Every row gives one point. The window is the flat piece filled in between its corners: a triangle in 3 columns, a solid with four corners in 4, and so on. A path goes straight from each point to the next, and from the last back to the first. List the points from which the path goes on through the window.
In the rows, 128 means zero.

Window:
[[108 104  56]
 [126 144 186]
 [117 100 144]]
Path:
(1): [65 91 93]
(2): [130  91 120]
(3): [141 132 167]
(4): [ 71 145 184]
(5): [ 80 110 122]
(6): [153  94 113]
(7): [161  94 150]
(8): [ 71 136 207]
(9): [ 85 109  93]
(10): [163 136  88]
(11): [162 132 185]
(12): [107 144 172]
(13): [ 66 133 117]
(14): [157  92 130]
(15): [176 152 181]
(16): [ 83 131 176]
Through the window after points: 3, 5, 11, 13, 15

Window:
[[127 160  74 194 141  86]
 [153 143 173  65 203  94]
 [ 62  89  75 116 135 106]
 [146 124 133 100  46 185]
 [ 81 213 165  70 144 148]
 [136 156  98 114  59 117]]
Path:
(1): [ 98 137 175 117 137 102]
(2): [ 92 171 155 101 113 124]
(3): [116 177 129  81 146 175]
(4): [148 159  96 105  88 147]
(5): [122 131 133 115  64 120]
(6): [ 98 157 164 135 110  58]
(7): [117 146 104  93 134 135]
(8): [122 153  30 145  92 127]
(9): [104 155 102 167 101 100]
(10): [ 61 116 122 143 132  98]
(11): [124 114  54 111 177 123]
(12): [185 191  97  95 110 183]
(13): [105 130 135 107  62 131]
(14): [ 81 136 134 105 129 109]
(15): [ 88 129  56 107 129 137]
(16): [130 136  60  86 180 112]
Through the window after points: 4, 6, 12, 14, 16

Window (8 x 8):
[[172 187 116  42 155 230  63  79]
 [124 129 120  96 111 135 167 138]
 [157 141 193 103 137  94 168 172]
 [134 158 124 166  56 110  82 158]
 [161 181 113  98 203 205 111 109]
 [144 110 115  90 145  66 135 142]
 [ 62 209  99 127  60 101  54 132]
 [119 157 155 161  71  66 130 106]]
Path:
(1): [168 201  57 119 117  70 131 143]
(2): [104 105 193 130 108 161  94 122]
(3): [108 130 133 109 140 144 124 105]
(4): [207 168 145  96 111 123 143 156]
(5): [139 212  99 151  97 110 140 125]
(6): [101 134 138 118 100  94  97 139]
(7): [ 83 113 161 124 149 137 103  68]
(8): [192 186  88  61 141 129 149 167]
(9): [152 186 147 118 116  63 135 163]
(10): [ 96  98 147 146 120 166 137 122]
(11): [110 134 144 112  97 157 103 127]
(12): [144 151 118  97 100  94 156 138]
Through the window after points: 1

Window, 9 rows:
[[186  64 126 154 143  34 178 127 145]
 [180 126 147 201 136 165 152  86  75]
 [101 120 170 199 125 130 142 171 109]
 [113  96  94 161  64 104 101  72 127]
 [105  40 123 135  77 140 184 161 113]
 [143 107 103  97 122  86 158 118  52]
 [144 205 157  59 145 133 154  93  80]
 [150 185 135 207 105 134 159 192 101]
 [122 178 109 187 158 123  68 187 188]]
Path:
(1): [165 120 167 146 104 144 110 103  81]
(2): [173 115 155 142  98 105  93 125 104]
(3): [128 135  89 170 139 134 197 140 124]
(4): [119  88 135 176 116  94 199 126  85]
(5): [183 128 152 119  96 144 105 173 109]
(6): [170 142 169 129 109 158  68 165 109]
(7): [114 145 126 136 129 105 166 108 101]
(8): [142 127 110 181 149 122 186 124  87]
Through the window after points: 6, 8
